Every row gives one point. Each copy is the shape, with its points in the same order, turned, moved and blurred by noise. Is it also mirrored, or only turned?
In the rows, 128 means zero.

Shape (8 x 3):
[[135 106 115]
 [141 101 125]
 [130 114 171]
 [139 124 135]
 [115 105 146]
 [136 109 141]
 [110 242 158]
 [ 83 112 164]]
Copy 1:
[[125 111 133]
 [139 128 139]
 [128 150 180]
 [119 147 147]
 [124 124 176]
 [131 129 150]
 [  7 202 150]
 [103 117 205]]
Copy 1 is: only turned
Copy 2, 8 rows:
[[140 121 135]
 [150 126 141]
 [146 175 149]
 [133 141 153]
 [143 156 124]
 [147 144 146]
 [ 24 190 185]
 [131 184 107]]
Copy 2 is: mirrored

Shape, 12 rows:
[[145  99 121 156 195 166]
 [155  85  82 132 105  91]
 [148  90 119 155 161 127]
 [ 90 175  97 115 217 123]
 [103  97 175 139  63 133]
 [ 92 121 130  88 154 116]
 [159  75 126 106  87  79]
 [109  78  64 124 144 111]
 [201  95  79  78 100 119]
 [141  96 108 148 116 140]
 [ 68  71 172 102 101 240]
 [122 140 123 105 138 141]]
Copy 1 (12 x 6):
[[173  54  95 102 123 142]
 [119 134 113 165 160 176]
 [161  79 100 140 137 149]
 [222 140  98  64 131 100]
 [ 87  89 147 170 169  74]
 [168 122 120 109 194  98]
 [126 121 141 186 199 158]
 [130 134  69 116 169 156]
 [126 124 168 132 186 213]
 [117  95 119 134 142 145]
 [ 67  22 128  67 195  60]
 [152 116 145 100 156 114]]
Copy 1 is: mirrored
Copy 2 (12 x 6):
[[ 58  85 160 170 171 135]
 [ 86 114  99 100 163  59]
 [ 68 108 140 142 159 101]
 [ 82 145 203 117 237 150]
 [113 132 116  83  79 126]
 [107 110 172  77 174 123]
 [115 111 120  85 128  40]
 [ 51  94 119  78 196 105]
 [151  81  87 117 196  54]
 [ 85 107 103 121 153 102]
 [118  49 123  97  87 229]
 [127 126 152 113 172 143]]
Copy 2 is: only turned
Copy 3, 12 rows:
[[112 100  85 175 146 108]
 [ 81  98 141 117  85 176]
 [107  99 116 162 113 124]
 [137 145  40  97 106  76]
 [107 167 211 133 134 134]
 [129 127 123  80 129 100]
 [111  92 186 105  94 176]
 [ 58  96 110  98 104 130]
 [114  80 126  97 125 222]
 [ 88 122 133 146 123 154]
 [ 82 163 179 130 249  99]
 [130 142 111 108 137 134]]
Copy 3 is: only turned

Shape, 14 rows:
[[ 90  94 128 136 156  63 138 138 117]
 [141 141 139 149 125  73 183 205 174]
 [140 157 110 106 136 169 121  74 151]
 [152 102 132  86 125 155 136 102 112]
 [139 123 124 123 170  96 126 130  95]
 [140 149  93 179 108 151 189 158 188]
 [195 163  72 173 111 140 195 140 181]
 [117 123 146  92 176 148 126 136  62]
 [ 89 127 129 142 128  76 134 188 113]
 [153 124 173 128 131 157  98  95 105]
 [139 120 151  82 137 148 115 130 142]
 [128 123 154 116 143 153 163  80 121]
 [130 106 139 142 206 112 135 181 130]
 [115 154 166  87 159 118 125  99  88]]
Copy 1:
[[121 126  57 135 111  84 101 176 129]
 [139 182 135 136 170  77  57 194 134]
 [107 126 130  91 143 150 140  75 157]
 [119  86 138 104 116 129 137 130 182]
 [ 97 126  83 149 124 125 130 161 164]
 [141 148 171 109 202 106  96 136  87]
 [144 143 187 155 216 131  88 117 106]
 [ 86 110  90 111 127 126 180 180 190]
 [133 173  94 128 116  84 120 202 125]
 [ 64 112 149 113  95 119 150 123 169]
 [103 126 131  75 114 133 113 143 185]
 [ 95  95 123 101 146  93 139 109 168]
 [ 69 133  85 120 156 125  97 210 142]
 [ 91 139  86 110 115 100 158 127 208]]
Copy 1 is: mirrored
Copy 2 (14 x 9):
[[100 104 130 110 114 109  79 191 110]
 [175 120  93  95  82  45 136 163 107]
 [168 132 159 130 122 178 124  86 148]
 [117 127 132  77 128 182 139 116 131]
 [ 99 152 152  83 112 123  98 155 128]
 [194 104 101 116 135  66 136  88 113]
 [192 115 123  92 106  57 131  40 123]
 [102 182 145  78 157 169 119 172 112]
 [125 141  94 109 124  83  99 197 133]
 [ 85 156 135 132 116 171 151 111 124]
 [134 132 139 103 110 168 164 149 144]
 [131 127 137 116 124 181 117 115  87]
 [119 130 164  89 137  79 142 185  98]
 [124 177 146 115 103 186 105 160 106]]
Copy 2 is: mirrored
Copy 3, 14 rows:
[[ 51 117 141 143 126  99 111 153  91]
 [ 72 120  89 115 133  74  92 159 199]
 [150 145 157 111 155 139 190  99 128]
 [151 143 196 142 123 101 157 128 124]
 [114 136 136 149 121  90 120 131  81]
 [110  87  93 126 144 109 174 138 210]
 [149  73  91 115 175  82 161 116 202]
 [133 181 150 160  82  93 152 142  79]
 [ 45 134 114 149  91  97 102 128 138]
 [154 170 170 176 137 146 138 116 121]
 [139 166 174 114 114 125 132 133 133]
 [131 158 174 153 157 111 178 147 126]
 [111 134  96 132 102 104 109 187 104]
 [114 203 156 145 140 105 145 116  87]]
Copy 3 is: only turned
Copy 4 (14 x 9):
[[160 149 123 150 166  96 103  99 160]
 [142 211 119 141 170  52 161 136  89]
 [118 101 100  92  67 144 123 133  92]
 [112  95  99  99 152 156 128 152 109]
 [128 124  98 131 149 138 152 117 160]
 [137 153  96 164 121  87 136 117  14]
 [102 143  94 136 105  80 175  88   7]
 [114 130  90 153 139 197 131 154 159]
 [143 168 148 184 168  96 125 133 143]
 [156 108 129 103 123 197 156 136 123]
 [136 121 115 105 133 137 141 183 121]
 [133 130  97 106 127 169 103 119  93]
 [163 167  65 167 149 121 159 139 149]
 [109 155 125 112 118 176 123 138 164]]
Copy 4 is: mirrored

Shape, 17 rows:
[[134 171  90  71  42  64 185 113  89 139 113 221]
 [110 155  97 185  81 149 129 123  79  89 218 177]
 [179 128 157 204 207 146  93 119 136 106 165  57]
 [104 170 100 112  80  91 246 154  88 181  90 148]
 [222 110 174 196  93 108 150 111 177 167 123 155]
 [110 178 113 121  71 154 141 144  81 180 105 192]
 [131 179 120 135 109 153 170 112  92 102 195 203]
 [ 94 174  75 122 129  83 165 206 154 119  87 154]
 [113 135 108 150 136 129  85  89 135 109 201 102]
 [154 140 101 128 154 154 101  99  76 106 195 167]
 [ 71  77  98 145 211  68 120 176 197 188 146 136]
 [170  69 139 183 171 175 140 145  81  77 167  90]
 [131 108  76 148 132  34  71 188 150 188 166 139]
 [191  89  89 216 128 126 150  87 161 152  75 131]
 [125 187 101 134 105  89 166 137  73 140 115 229]
 [156 134  44 143 170  80 148 187 187 210 149 124]
 [200  81 135 162 131 181 106 123 171 110 156 114]]
Copy 1 (17 x 12):
[[201 143 131 197 143  87 146  38 128 184  39  98]
 [160  93 114 177 245 162 139 123 154  77  82 127]
 [ 75 139  78  83 158 155  96 206 150  46 166  80]
 [152 150  90 199  98  92 135  75  76 173  66 177]
 [153 149  72 175 164  44  92 197 110 136 150  39]
 [236 150 104 181 145 115 115  96 121 121  82 154]
 [160 150 119 194 208 126 147  98 128  68  65 116]
 [142 188 108 118 161 106 161 106 145 203 109 179]
 [120  88 162 101 192 154 103 140 143  83 124  95]
 [165 134 134 134 169 163 146 136 162  45  74  78]
 [110 168 192  58 146 106 131 228 102 172  86 149]
 [ 89  92  76 130 144 113 139 199 189  26 116 123]
 [185 111 125  51 173 133 143 198 108 205  86 100]
 [144 137 113 190 112 116 118 210 156 159 190  80]
 [201 186 106 194 153 135 135 102 134 153  42 125]
 [147 152 134  85 130 134 194 182  58 186 132 123]
 [140 116 117 118 166  77 139 188 162  52 172  74]]
Copy 1 is: only turned
Copy 2 (17 x 12):
[[173 134 243 130 161 109  79 186 148 109  48 130]
 [ 95 110 115  95 122 153 110 196  87 202  60 189]
 [ 48 158   7 118 122 189 118 112 133 139 165 112]
 [183 129 209  58 209 120  77 177 134 107 130 120]
 [ 22  95 121 123 173 110  50 137 203 148 129  89]
 [171 142 162  96 162  80 106 148 168 152 100 180]
 [ 95 156 157 112 150 167 110 194 118 168  78 199]
 [192 119 134 149 228 131 152 144 117 108 106 104]
 [ 79 148  88 107  88 143 146 139  84 135 108 139]
 [ 97 173  99 114 101 175 142 167 147 155  49 159]
 [103 123  83  62 229 129 199  71 113 115  82  42]
 [ 90 122  63  81 112 235 134 137 170 192 143 132]
 [128  85  56 102 165 107 134  95 129 100  28  64]
 [ 72 130  95 109 145 107 114 193 195 157 166  37]
 [169 166 163 132 192 115  85 170 139 160  45 124]
 [105 113  57  82 219 120 164 155 157  55  87  71]
 [ 34  96  80 130 106 168 156 139 194 144 145 128]]
Copy 2 is: mirrored

Shape:
[[105  50 105 147 132 150  96 179 159  72 144  61]
 [149 181 152  77  61 145 148 128 177 146 103  74]
 [103 124 125 112  68 144 109  84 153  81  99 148]
 [131  76 174  64  98 181 162 145 169 163  85 105]
 [166  83  62  99 174 195 143 186 127 197 148  79]
 [108 163 155  88  72 170  97 130 141 143  55 133]
 [152 163 157  78 110 180 140 110 193 129 119 155]
 [ 30 139 120 116  76  92 183 132  63  99 209 180]
 [152 100 114 184 129 162 191 163  90 174 171  88]
 [121 145 176 129  91 140 115 161 183 135  98 146]
 [ 62  80  74 167 180 177 195 160 134 178 166  65]
 [ 96 136 152  98  90  67 108 104 158 129 114 149]
 [ 65 136 197  89 118 105 117  65 101  79 114 145]
 [125  40  82 143 134 134 143 145 168  99  73  91]
 [ 68 144 100 147 163 106 226 185  58 101 174 127]]
Copy 1:
[[105 135  58 114 182 192 128 127 196 164  93 115]
 [202  59 118 130 190  98 143 105 100 102  92 137]
 [144 106  73  98 122  96 109 143 133  96 131 187]
 [178  58 117 117 145  64 152 111 193 142  97  95]
 [107  92 191 161 140 176 196  80 189 159  71  99]
 [177  38  98 148 126  87 131 155 119 130 149 153]
 [198  82 133  93 106  95 120  95 112 146  91 155]
 [ 88 135 140  61  98 142  70 209 108  17 100  79]
 [ 86 164 176 142 168 131 184 134 119 140  75  69]
 [187  83  83  92 128 114 150 153 106 156 127 120]
 [ 95 161 121 190 109 171 166 106 157 113  47  38]
 [169  97  80  67 122 122 141 129 111  65 169 127]
 [166 125  95  95 111  93  48 144 129  79 190 117]
 [142 155  66 137 147 142 186 130 219 130 101 139]
 [125 185 179 133 120 186 110 215 134  65  83  54]]
Copy 1 is: mirrored
Copy 2, 15 rows:
[[ 75 107 123 124 150 123 155  99 211 177 209 162]
 [142  85 136  74 162  64 198 118  70 145 110 166]
 [179  88 162 120 117  87 161 175 160 127 145 159]
 [147  82 124 116 135 126 174 113 104 233  98 187]
 [ 71 113   7 157 175 148 163 111 112 197 140 130]
 [153  41 151 144 152  76 165 146 119 137  80 176]
 [157 127 130 122 120 111 184 147  89 128  97 206]
 [211 166 143 133 216  65  34 187 136 147 195 155]
 [ 63 148 107 135 197 135 123 163  89 201 166  97]
 [129 118 179 138 163  92 172 122 136 147  86 177]
 [ 96 118  74 115 237 215 113 135 135 189 187 125]
 [193 123 165 106 139  74 125 110 155 122 103 132]
 [190  88 195 108 101  94  59 136 128 119 144 170]
 [131  89 133 145 134 156 192 105 179 191 187 107]
 [147 153 127 177 231 124  57 122  85 153 234 129]]
Copy 2 is: mirrored
Copy 3 (15 x 12):
[[ 78 222 151 112  97 143 133  90 134 124 172  46]
 [139 131  38 138 155 163 181 134  66 137 186 149]
 [131 137 114 163  94 149 155 133  67  52 116 105]
 [182 217  62 129 125  93 161 121  62 136 148 127]
 [199 207 161  96 145 128 137  60 141 168 186 117]
 [138 120  83 132 110 127 151  88  20  84 156 143]
 [182 119 100 174 125 122 163 168  61 136 165 112]
 [112 146 151 231 181 167  64 101 143  72  46 149]
 [134 197 151 128 147 119 110 103 185 130 189 194]
 [104 136 105 143 136  95 136 132  48 110 166 118]
 [180 219 135 111 158 124  47  89 201  97 195 104]
 [112 100  98 120 159 124 146 144  84  93  90 107]
 [119 108  89 152  64 148  98 149  84  95  34 129]
 [126 199 119 100 101  87 179  83 154  87 151  59]
 [119 150 133 206 145 130  48  53 214 131 121 132]]
Copy 3 is: mirrored
Copy 4 (15 x 12):
[[ 72 135  67 128 164 143 145 132 134  75 194  85]
 [ 97 198 104 133 110 126 170  36 137 144 115 209]
 [122 119 134 140  93 150 166  63 180 121  84 109]
 [113 150 104 131 220  79 171  53 162 130 110 176]
 [ 97 170  42 106 228 133 109 158  77 151 108 170]
 [129 128  97 169 116 110 193  40 125 158  78 159]
 [121 146 111 120 127 112 106  38 154 173  93 175]
 [156 206 213 136  86  98 143 156 127  46  72  80]
 [121 170  72  74 152  96 124 175 113  61 100 198]
 [134 145  78 142  97  68 166  67 165 147 127 149]
 [129 185  55 166 207 131  81 182 121  44 113 169]
 [136 155 160 159  79 112 183 104 174 159 137 143]
 [132  93 214 179 101 115 164  81 152 105 114 147]
 [146 126  54 117 193 180 174 109 178 104 154 123]
 [202 203 158 119 129 127 112 164  77  26 131 133]]
Copy 4 is: mirrored

Shape:
[[121 123 148  99  84 143 128 150 114 131  54 136]
 [113 161 114 147 104 120 140  73  75 139 128 127]
 [125 103 142  64  93 146 154 133 161 125 136 122]
 [122 109 149 108 133 167 141 147 164 115 119 130]
 [123 128 149 145 127 151 131 125 170 112 147 113]
 [139 120 147 144 161 117 147 142 145 134 124 117]
 [124 116  70 113 107 167 155 104 104 108 146 124]
 [109 132 128  79 175 113 148 154 124 136 144 142]
 [159 162 147 145  87 119 155 141 162 130 122 141]
 [170 178 125 117  90 115  90  88 143  56 131 121]
 [111 116 143 150 100 137 138 113   7 109 137 128]
 [166 126 144 135 155 121 108 128 151 142 146 132]
 [122 130 149 149 136 169 134 132 118 125 109 124]
 [128 133 130 143  87 187 112 154 163 118 148 104]
 [120 118 140 137 117 113 155 136 131 127 139 140]
 [114 133  86 139 118 126 104 105 159 105 126 125]
 [120 112 143 136 124 165 128 147 113 108 123  66]]
Copy 1 (17 x 12):
[[125  65 115 177  95 148 120 116 123 110 142 107]
 [130 109 120 123 151 124 141 174  73  81 110 155]
 [107 125 120 141 103 134  66 148 174 102 131  91]
 [108 122 120 120 104 120 118 118 172 126 133 107]
 [110 148 124 106  97 132 146 145 167 115 124 123]
 [105 147 115 139 124 126 145 119 155 129 128 156]
 [152  97  99  98 174 134 108 158 144  96  90 103]
 [105 131 136 145 129 113  76 117 154 145  92 167]
 [145 138 143 173 102 129 161 171 161  99 133 123]
 [122 160 169 138 128 182 166 161 109  92  77  74]
 [127  82  41 132 135 104 131 164  52 117  80 126]
 [123 176 134 133 142 135 143 137 137 147 134 137]
 [114  96 109 123 115 107 159 134 125 131 133 128]
 [138 116 107  95  91 159 143 169 165 134 137  98]
 [133 145 101 147 114 115 123 140 140 105 114 140]
 [150 139 143  90 137 162 139 115 134  84 110 130]
 [ 90  96  74 112 113 159 145 153 146 131 121 125]]
Copy 1 is: mirrored
Copy 2:
[[178  68 155  97 114 127 109 101 130 154 119 142]
 [143 132 153 181 128 156 129 106 139 114  72 107]
 [145  89 149 136 113 143 141 144 124 131 172 191]
 [133  94 126 114 137 131 146 142 111 157 164 143]
 [112  98 124 131 138 129 162 155 109 123 154 116]
 [114 109 104 126 159 131 105 148 118 126 144 127]
 [173 142 134 177 136 172 161 102 148 124 155 126]
 [122 156 131 106 163 140 106 146 128 140 141 178]
 [118  81 142 135 136 127 123 103  72  94 134 138]
 [127 134 195 139  77 139 138 116  86  97 158  73]
 [211 142 152 203 148 116 101 131 134 147  78 103]
 [100 133  90 131 112 122 108 136  92 125 148 119]
 [148  96 118 136 150 145 137 132 114 161 121 105]
 [154  87 111 131 127 115 193 141  88 121 150 123]
 [126 112 131 153 154 112 114 123 126 120 138 146]
 [120 132 138 128 122 134 162 106 149 108 151  95]
 [186  95 116 132 142 136 145 173 126 132 138 102]]
Copy 2 is: only turned
Copy 3, 17 rows:
[[171  90  94 143 117 137  80 131 147 151 161 142]
 [127 156  81 146 103  67 114 142 111 109 115 104]
 [173 107 127  98 108 149 146 139 102 118 161 168]
 [136 110 150  87 131 139 121 119 124 142 167 146]
 [110 108 153 102 131 101 148 120 112 127 165 133]
 [111 139 139 128 145 137 150 116 123 156 152 111]
 [156 149 150 110 112  99 104 160 106 103  93 145]
 [119 174 111 107 131 175 146 121 141 120 139 148]
 [111  85 109 125 115 113 159 170 126 160 151 124]
 [100  49  96 127 150  98 138 142 108  70 100 126]
 [135 152 108 164  50  90  83  84 124 124  82 108]
 [ 80 124 133 130 143 149 139 130  90 130 156 112]
 [122 124 141 112 118 109  99 114 134 143 154 107]
 [116  86 180 116 104  99 119 151 126 110 174 145]
 [121 134 120 128 112 118 148 124 115 155 137 146]
 [114 122 132 132 168  86 121 147 109 105 134 160]
 [149 115 176 138 113 114 120  99 142 110 152 110]]
Copy 3 is: only turned
Copy 4, 17 rows:
[[ 98 122 126 171 162 167 151 129 184 150 152 160]
 [161  93 174 133 152 139 150  69 128 132 104 149]
 [107 128 148 179  87 128 106 156 175 129 125 147]
 [114 137 119 155 116 113 110 152 160 139 160 115]
 [135 142 143 136 108  89 136 139 133 125 158 123]
 [114 116 130 101 133 116 126 154 125 138 136 115]
 [121 108 129 180 101 124 119  63 132 120 103 121]
 [128 119 116 105 124 144  65 142 153 127 113 142]
 [109 107 156 138 114 125 143 143 106 151 172 175]
 [106 193 195 161 143 108 127  86  94 129 140 177]
 [125  72 139 133 184  87 151  49 179 138  87 160]
 [130 150 134 111 122 106 123 150 109 169 119 133]
 [131 118 125 130 143 113 141 110 155 149 159 115]
 [127 152 115 156  80  92 161 112 152 136 172 143]
 [125  96 133 136 130 110 125 144 131 122 129 151]
 [146 160 131 160 126 132 141 114 101 103 127 134]
 [ 99 140 129 119 119 101 161 102 182 122 139 112]]
Copy 4 is: only turned
